Each row of a before or after table is a point. One or more steps were done to the points. Then noise was added and the rows were shuffled. The steps act on columns, c1 being the first. Name the steps. A step turns or swaps two columns, mirrors them in a line or flattens them onto one, adds a multiple of one to another, or multiplies or shifts one. Angles are multiples of 10 degrees, from the lower column toward the higher: turns from -170 to 170, lines from 10 to 170 but not 90. Use the fewest steps. Two steps may share a column if one is a turn and the other turns, adds or multiplies; they go together, in the order done. Otherwise the lowest column goes first.
(in the rows, 128 means zero)

Before (11 x 3):
[[140 123  98]
 [159 161  85]
 [168 181  84]
 [177 118 129]
 [ 76 114  79]
 [169  82 107]
 [130 111 225]
 [145  91 134]
 [144 182 112]
 [127 162 134]
 [135 165 118]]
After:
[[130 142 130]
 [182 114 129]
 [109 186 128]
 [162 116 129]
 [ 89  88 130]
 [144 175 128]
 [157 110 127]
 [194 135 128]
 [173 137 127]
 [117 136 128]
 [104 160 126]]
Steps: mirror c1 and c2 in the line at 30 degrees; multiply c3 by 0

Before (12 x 6):
[[148 117 147 146 141 107]
 [106 131 131 123 157  71]
 [171 195  93  93  84 161]
 [ 85 118 107  81 126 121]
 [123  72 157 154 152  96]
 [109  91  99 162 170  88]
 [143 180  94  94  87 139]
 [125 169 102 112  68 164]
 [118 116 152 128 165 112]
 [127 102  91  64 138 115]
 [136 111 113 127 117  98]
 [152 186  95 112 112 189]]
After:
[[155 186  95 117 112 220]
 [143 117 146 147 141 137]
 [ 95 119 107  75 125 155]
 [174 196  95 102  86 192]
 [149 180  95  97  86 171]
 [120 118 151 128 165 141]
 [127 169 100 113  66 196]
 [134 112 111 129 116 128]
 [118  72 158 152 151 125]
 [107 130 132 120 157 103]
 [105  92  98 157 171 115]
 [139 104  92  65 138 146]]
Steps: turn c1 and c4 by 10 degrees; shift c6 by 30

Before, 8 rows:
[[112  84  84 143 153 126 178 190 140 145 111]
 [132 116 152 135 128 153  91 105 129  87 138]
 [ 96 100 123 119  83 156 139 160 160 128  99]
 [126 145 180 123 116 150 107  80  83 135 146]
 [ 84  93  62 147 133 154 192 158 138 133  61]
 [ 88 115 115 112 135 168 124 174 129 129  79]
 [147 136 131 129 109 144 142 129  57  99 130]
 [135 150 126 186 126 162 139 139  76 122 155]]
After:
[[112  97  72 163 154 125 178 190 140 145 110]
 [ 87 109 113 120 134 168 123 175 129 129  78]
 [127 140 224 115 116 149 107  81  83 135 146]
 [132 121 151 139 127 153  91 106 130  87 138]
 [ 95  99  91 134  83 156 139 162 160 129  99]
 [146 136 202 125 109 145 143 130  56  98 130]
 [ 85 106  52 162 133 155 192 157 138 132  61]
 [134 176 178 167 126 162 139 139  77 121 155]]
Steps: turn c2 and c4 by -30 degrees; add -1 times c9 to c3

Before (12 x 14):
[[161 174 140 130  99  94 167 131  99 131 125 112 128 139]
 [101 155 130 133  59  92 185 138  97 162 117 182 169 156]
 [137  94 156 138 125 146 108 156 130 169 115  94 144 149]
 [112 135 101 160  71 161 106 137 129 156  91 180 133 158]
 [152 147  76  98 145 111 109  85  76 165 140  97 128  82]
 [ 97 174  72 142  56 134 160  78  85 174 151 156 113 154]
 [110 110  70 178 142 153 142 133  79  97 110  91 137 104]
 [114  93 141 145  78  76 106 124 152  93 162 150 199 152]
 [115 142 114 150 151 159 129 124 108 119 142 123 119  93]
 [ 87 180 102 128  98 116 126 157 169 107 151 117 165 113]
 [107 133 152 110 123 165 127  91  94 123  77 107 141 155]
 [ 95 107 115 174  67  73 167  87  89 136 102 147 128 125]]
After, 12 rows:
[[171 132 156 111 123 156 126 134  93 123  80 106 140 135]
 [138 154 105 134  58  82 185 100  96 162 116 181 169  94]
 [181 106 111 175  68  63 165 129  89 135 100 146 131 126]
 [102 173 138 129 100  83 168 150 100 130 124 112 130 138]
 [141 142 119 150 151 148 128 121 109 118 142 123 119 107]
 [144 147  51  99 146 102 108 176  74 165 139  98 128  82]
 [134 111  93 178 141 141 140 112  80  97 109  91 138  89]
 [133 135  81 160  71 154 107 110 132 155  92 179 133 151]
 [133 179 117 129  97 104 125  77 167 109 150 116 166  58]
 [101  94 126 137 125 135 107 118 129 169 114  95 144 126]
 [187 175  42 141  55 124 162 135  85 175 152 156 113 178]
 [141  92 164 145  78  66 106 121 150  92 163 150 199  46]]
Steps: turn c1 and c8 by 130 degrees; add -0.7 times c10 to c3; shift c6 by -10; add -1.5 times c13 to c14

Before (9 x 20):
[[ 96  97 127 148 137 169 198 178 135 101 127 101 146 112 117 149 128 116
  121 144]
 [102 141 113 128 134 157 141 170 162 165 115 117 119 109 127 138 127 190
  167 132]
 [127 132 143 115 146 102 162 138 113 139 130 115 122 111 103 184 117 127
  160 118]
 [115 144 133 160 169 131 162 194 122 105  97 144 149 152 119 191 124 141
  135 149]
 [151 121 152 146 113 123 116  99 177 180  67 115 191  65 118  67 149 138
   86 121]
 [218 186 134 134  78 171 102  60 128 149 125 179 112 153 141  68 131 107
  139  77]
 [178 150 103 124 106 122 113 108 131 113 106 173  59 169 150  57 169 107
  163  90]
 [175 153 123  93  86 140  98  84 133 172 134 160 119 189 137  60 169 106
  128 130]
 [ 74 151 136 179 186 144 154 160 118 124 118  97 104 125  94 166 106 118
  131 158]]
After, 9 rows:
[[ 97  97 125 149 137 169 197 178 135 103 111 101 146 111 117 144 127 146
  121 146]
 [128 132 143 115 145 102 161 138 113 140 130 114 122 111 102 138 118 182
  160 118]
 [ 74 153 136 179 187 143 154 159 118 124  91  98 105 125  95 144 106 163
  131 157]
 [103 142 113 126 134 158 141 169 162 165 102 117 120 109 126  69 126 148
  167 132]
 [179 150 103 124 107 121 114 107 130 113 131 172  60 170 151 138 170  54
  163  89]
 [217 186 133 134  78 172 101  60 127 148 170 179 112 154 141 137 131  64
  140  77]
 [113 144 134 162 170 131 163 193 121 105  90 144 148 152 118 125 124 193
  135 150]
 [150 121 152 144 113 123 116  98 177 181  80 115 192  66 119 107 150  69
   86 121]
 [176 154 124  93  87 140  99  83 133 172 157 159 120 190 137 139 169  58
  129 131]]
Steps: add 0.5 times c1 to c11; turn c16 and c18 by 80 degrees

Before, 8 rows:
[[106 124 142  99 117 111 122  60 141 143 145   7 155 124 150 119 130 115
  132 127 119 114 104 112 118  97 127 102 118 161 129  95]
 [134 114 143 143 103 228 158 109  67 154 142  63 139 125 113 100 140 123
  157 172 142 147 163 130 110 126 108 133 131 153 120 126]
 [145 119 148 121  99 111 131 140 137 145 152 135 140 108 109 103 111 121
  157 132  95 128 164 138 111 197 108 121 143 163 132 125]
 [149 180 135 133 149 118 146 105 110 126 107 166 157 119 149 156 146 170
  131 142 160 113  94 134 123 134 109 104  86 171  46 130]
 [147 163 118 113 156 107 139 118 132 137 120 161  90  83  99 157 156 163
  150 130 165 135 128 126 165  98 121 111  93 111 131 120]
 [138 116  98 134 208 119 118 140 137 117  78 167  69 130 141 148 120 119
  126 129  12 137 166 141 116 183 166 117 144 139 132 127]
 [133 190 121 129 127 122 116 128  55 152 113 163 108 130 138 111 111 136
  154 131 145 135 161 130 136  96 185 146 121 168  90 129]
 [126 135 145 141 104 129 156 117 138 123 115 152 135 125 147 158  92 117
  160 144 147 175  89 139 133 140 121 110 138 129 121 125]]
After:
[[133 191 121 129 128 122 115 128  56 152 113 163 108 130 138 111 110 136
  154 131 146 134 162 130 136  96 183 146 122 128  90 168]
 [147 162 118 113 156 107 138 118 133 137 120 160  90  82  99 156 156 162
  150 129 164 136 127 127 165  99 110 112  94 120 131 111]
 [138 116  99 134 208 119 118 141 138 118  77 167  69 130 140 148 120 119
  127 130  12 138 166 140 117 183 169 117 144 127 131 139]
 [148 181 134 134 149 118 147 105 111 126 107 167 158 118 149 155 146 170
  131 143 160 113  95 134 123 134 110 104  87 131  46 171]
 [126 135 145 141 105 129 156 117 138 122 116 152 136 125 147 157  92 116
  160 144 146 174  90 139 134 140 119 111 138 124 121 129]
 [145 119 148 122  99 111 132 139 137 145 153 135 139 108 109 104 111 121
  156 131  95 128 163 139 111 197 114 121 143 125 132 163]
 [107 124 142  98 117 111 122  60 141 143 145   8 155 123 150 119 129 115
  132 127 119 114 104 112 118  97 130 102 118  95 130 161]
 [134 114 143 143 103 228 158 109  67 155 142  62 138 125 114 100 141 123
  156 173 142 147 163 129 110 126 114 133 131 127 120 152]]
Steps: add -0.3 times c25 to c27; swap c30 and c32
